Rows are points. Each copy is the shape, with its points in the same order, stretched, turned, moved and blurred by noise. Is it also mirrored, or only turned?
In the rows, zero is written as 128.

Shape:
[[150 105 122]
 [126 173 137]
 [107 115  56]
 [ 91 127 119]
 [110  94 157]
 [ 97 167 156]
 [131 119 139]]
Copy 1:
[[ 94 101 154]
 [129 173 137]
 [ 91 102  77]
 [138 116 116]
 [147  87 164]
 [159 166 135]
 [125 115 154]]
Copy 1 is: mirrored
Copy 2 (7 x 3):
[[144 109 119]
 [125 182 140]
 [102 132  52]
 [ 81 144 116]
 [ 98 101 154]
 [ 92 176 159]
 [124 127 134]]
Copy 2 is: only turned
Copy 3:
[[153 121 154]
 [131 161  92]
 [ 88 155 181]
 [ 94 121 117]
 [122  81 124]
 [113 142  79]
 [142 119 128]]
Copy 3 is: mirrored

Shape (9 x 4):
[[161 122 126 145]
 [149 158 160 143]
 [109 102 167 122]
 [139 124 171 113]
 [138 127 136 139]
 [128 164 111 147]
 [ 48 151 115 151]
 [ 87 172 123 155]
 [157  95 157  76]]
Copy 1:
[[130  96 127 104]
 [115 121 170  96]
 [147 142 157 156]
 [156 136 166 122]
 [127 117 137 120]
 [ 88 124 124 102]
 [ 59 164 125 172]
 [ 59 146 135 130]
 [195 148 138 110]]
Copy 1 is: mirrored
Copy 2, 9 rows:
[[154 106 113 134]
 [146 142 143 139]
 [ 92 107 144 124]
 [129 118 159 111]
 [128 119 123 130]
 [137 156  93 137]
 [ 55 161  91 152]
 [ 96 169 104 152]
 [128  87 149  76]]
Copy 2 is: only turned
Copy 3 (9 x 4):
[[120 132 141 157]
 [160 148 169 135]
 [131  93 174 105]
 [126 123 185 113]
 [136 125 144 130]
 [165 144 113 133]
 [190  83  93  91]
 [192 123 109 114]
 [ 75 131 179  98]]
Copy 3 is: mirrored
Copy 4:
[[141 113 132 135]
 [120 142 164 143]
 [148 159 148  86]
 [132 138 167  98]
 [135 135 133 123]
 [105 143 119 150]
 [106 210  89 118]
 [ 99 185 114 142]
 [134  99 161  66]]
Copy 4 is: mirrored

Shape (9 x 6):
[[147 161 136  94 124 109]
 [108  97 139 192 123 112]
 [109 214 140 141 141 181]
 [131  94 110  89 141 135]
 [148  98  85  99 100 129]
 [119 133 122 100 138 130]
 [122 126  93 176 144 126]
 [171 154 138  91 131 125]
 [100 110 114  87 131 114]]
Copy 1 (9 x 6):
[[128 164 120  92 121 107]
 [ 83 103 140 191 147 126]
 [ 73 185 137  89 170 178]
 [140  95 107  97 138 128]
 [139 103  82 108  90 129]
 [115 121 112  93 143 131]
 [ 82 121  87 161 167 142]
 [153 158 112 102 125 129]
 [117  99 104  78 141 101]]
Copy 1 is: only turned
Copy 2 (9 x 6):
[[154 173 145 122 125 122]
 [108  80 136 190 101 114]
 [114 164 139 163 164 204]
 [128 105 111  91 124 117]
 [140 126  80 106  91 114]
 [120 135 131 111 132 128]
 [112 106  95 179 136 118]
 [181 161 142 116 127 133]
 [103 129 134 101 123 101]]
Copy 2 is: only turned
Copy 3:
[[139 144 112  79 164 128]
 [126 116 136 184 119  92]
 [ 94 222 125 131 129 159]
 [148  98  97 120 166 166]
 [168  90  88 112 117 164]
 [120 128 105 113 160 153]
 [130 142  80 174 116 119]
 [167 149 108  88 169 149]
 [107  95  93 105 153 157]]
Copy 3 is: only turned

Shape (13 x 8):
[[151 130  80 119 161 116 207 131]
 [155  92 119 123  97 162 122  94]
 [164 106  85 119 141 109 145 113]
 [127 110  85  64 149 134 129  61]
 [172 130 136 104 140 112 101 144]
 [121 136 131 150 153 147 135 111]
 [142 149 104  93 103 148 146 123]
 [113 111 140 128 102 110 124 139]
 [110 145 168 123 169  52 140 135]
 [140 135 168 160 160 157 165 105]
 [ 98  98  90 112 137 169 147 115]
 [115 123 131 155 122  74  95 123]
 [175 157 115  78 150 110 155 120]]
Copy 1 (13 x 8):
[[144 155  97 121 183 134 183 160]
 [141 130 156 137 115 164 110 170]
 [150 145 111 126 175 134 122 160]
 [ 96 140 137 106 188 181  98 170]
 [167 141 139  89 138 127 105 110]
 [116 158 145 153 136 146 134 106]
 [122 161 124  84 123 148 134 164]
 [116 118 144 118 107 102 119 124]
 [115 131 163 104 162  69 144  84]
 [135 156 174 157 132 143 175 102]
 [ 89 125 104 141 137 174 139 149]
 [120 140 142 145 131  79  90 109]
 [152 170 132  68 166 135 138 143]]
Copy 1 is: mirrored
Copy 2, 13 rows:
[[179  94 104  77 150 108 190  88]
 [111 102 118 122  82 134 163 152]
 [158  83 103  94 110  92 156 135]
 [ 83  65  78  65 106 105 146 111]
 [155 129 107  92 138 102 111 187]
 [129 129 110 147 153 128 151 120]
 [124 138 128  69 111 135 156 109]
 [142 123 157 133 116 133  98 128]
 [164 118 155 122 187  72  88 131]
 [130 127 137 163 171 121 194 145]
 [122  84  84 113 120 163 149  91]
 [159 126 140 151 115  82  82 131]
 [142 120 108  45 153  90 156 150]]
Copy 2 is: mirrored

Shape (14 x 8):
[[138  73 134 143 168 128 146 115]
 [137 153 129 141 178  96  74 125]
 [132 120 155 130 161 113 120 168]
 [137 137 113 145 109 153 108 156]
 [176 139 116  85 159 135 153 143]
 [142 134 166 125 105 131  78 125]
 [171 138 148 122 155 162  78 102]
 [ 93  89 117 103 105 122 131 148]
 [ 96 100 112 157 143  98 118 186]
 [124 151 111  75 163 175 132 130]
 [133  70  95  88 159 112  79 126]
 [ 97 148 160  95 185 112 143 131]
 [101 110 112 110 117 142 138 127]
 [174 145 129 133 111 177 159 160]]
Copy 1 (14 x 8):
[[112  66 165 147 175 111 149 136]
 [136 166 157 154 208 121  93 136]
 [124 127 182 132 146 114 119 157]
 [134 123 120 132 123 167 107 151]
 [129 139 160  83 159 140 182 120]
 [153 134 151 132 136 143  69 108]
 [148 127 160 138 192 181 102  95]
 [ 91  94 115  94 117  98 104 138]
 [101 109 134 139 136  94 105 202]
 [ 80 142 136  89 160 174 152 101]
 [109  84 115  80 212 108  92 133]
 [ 82 159 185 128 160 102 141 117]
 [ 90 104 114 111 131 123 123 119]
 [143 125 151 117  95 184 171 135]]
Copy 1 is: only turned
Copy 2:
[[134  84 114 150 123 147 173  99]
 [114 123 156 175 186  76 147 129]
 [124  89 146 147 124 109 179 163]
 [119 146 138 168 110 148 119 168]
 [191 128 108 122 155 138 165 149]
 [120 122 187 134 105 108 109 138]
 [160 142 181 141 164 130 122  99]
 [ 78  91 104  97  95 141 137 159]
 [ 81  83 107 165 120 121 162 174]
 [134 162 120 101 171 165 161 138]
 [102  54 116 107 180 137 124 123]
 [108 127 129 107 147 106 220 135]
 [ 94 127 102 110 107 153 149 140]
 [175 164 125 153  93 170 148 172]]
Copy 2 is: only turned
Copy 3 (14 x 8):
[[138  98 115 147 187 155 161 104]
 [114 158  90 124 161 110  99 112]
 [145 144 131 128 173 111 141 140]
 [151 115 131 119 104 124 113 135]
 [183 127  80  89 155 143 158 128]
 [146 128 148  87 148 101  94  99]
 [165 134 109 101 163 154  83  89]
 [117  76 141  98 152 113 151 145]
 [115 117 123 163 146  96 142 168]
 [137 119 103  69 140 186 134 144]
 [120  77  88 106 200 122 107 140]
 [105 154 121  82 184 152 164 126]
 [118  89 135 101 139 146 154 129]
 [202 122 126 112  97 145 144 120]]
Copy 3 is: only turned
Copy 4 (14 x 8):
[[119 104 159 141 142 128 176 109]
 [ 87 137 109 128 154 105 101  74]
 [ 89 139 151 121 141  93 127 132]
 [126 142 100 141 130 132 116 156]
 [107 175 129 104 145 149 169 115]
 [114 139 141 137 102 135  82 108]
 [ 89 136 139 161 140 159 106  81]
 [126  97 122  94  99 128 146 150]
 [103 110 108 131 130  71 137 161]
 [ 81 142 104  94 164 176 141 122]
 [ 71 106 103 125 100 132 169  87]
 [ 92 128 165  65 174 123 124 106]
 [129 101 113 103 130 152 144 136]
 [130 174 133 144 144 164 137 161]]
Copy 4 is: mirrored

Shape, 13 rows:
[[101 126 155 131 156 129 130  93 162]
 [249 132 115 117 119 124 129 119 148]
 [100 129 118 148 154 125 158  97  91]
 [104 132 167 140 155 168  93  95 124]
 [101 114 121 150 163 124 122 134 139]
 [136 116 158 116  97 110 116 110  96]
 [120 201 123 139 157 158  97 141 139]
 [145 109 123 119  63 141 127 136 160]
 [ 91 140 118 112 152 106 127 116 159]
 [134 119 141 121  90 112 177 139 134]
 [119 140 128 128  91 111 123 126 144]
 [ 93 141 121 199 138 134 123  98 165]
 [104 138 105 115 142 139 126 100 160]]
Copy 1 (13 x 9):
[[116 133 169 113 125 122 137 112 179]
 [243 144 100 141 172  98  94 103 112]
 [ 76 117 107 143 123  95 143 101 141]
 [ 96 147 171 148 142 154 116 102 149]
 [113 123 128 147 112 127 130 148 170]
 [141  92 152 125 116 116 122 103  89]
 [117 224 140 152 107 125 122 134 135]
 [193 114 122 105  90 171 134 116 120]
 [116 144 147  95 100 105 132 143 170]
 [162  98 128 118 100 116 175 119 110]
 [154 129 137 112  75 125 132 115 123]
 [114 149 130 157  76 142 128  84 196]
 [119 155 126  92 112 129 123 124 172]]
Copy 1 is: only turned
Copy 2:
[[113 143 136 128 157 102 134 100 161]
 [244 104 146 123 111 162 168 145 125]
 [122  97 100 184 140  96 145  85 147]
 [120 106 166 142 139 117  98  80 166]
 [118 129 101 155 151 117 115 125 158]
 [135  94 140 129 131 114 123 110  79]
 [166 154 133 178  77 106  86 105 183]
 [136 149 138 116  99 182 145 127  79]
 [133 155  85 130 137 102 125 103 152]
 [122 129 122 140 106 116 177 142  94]
 [139 155 123 138 119 128 129 117  94]
 [116 174 134 184 164 134 127  97 155]
 [139 148 101 128 125 143 129  82 160]]
Copy 2 is: mirrored
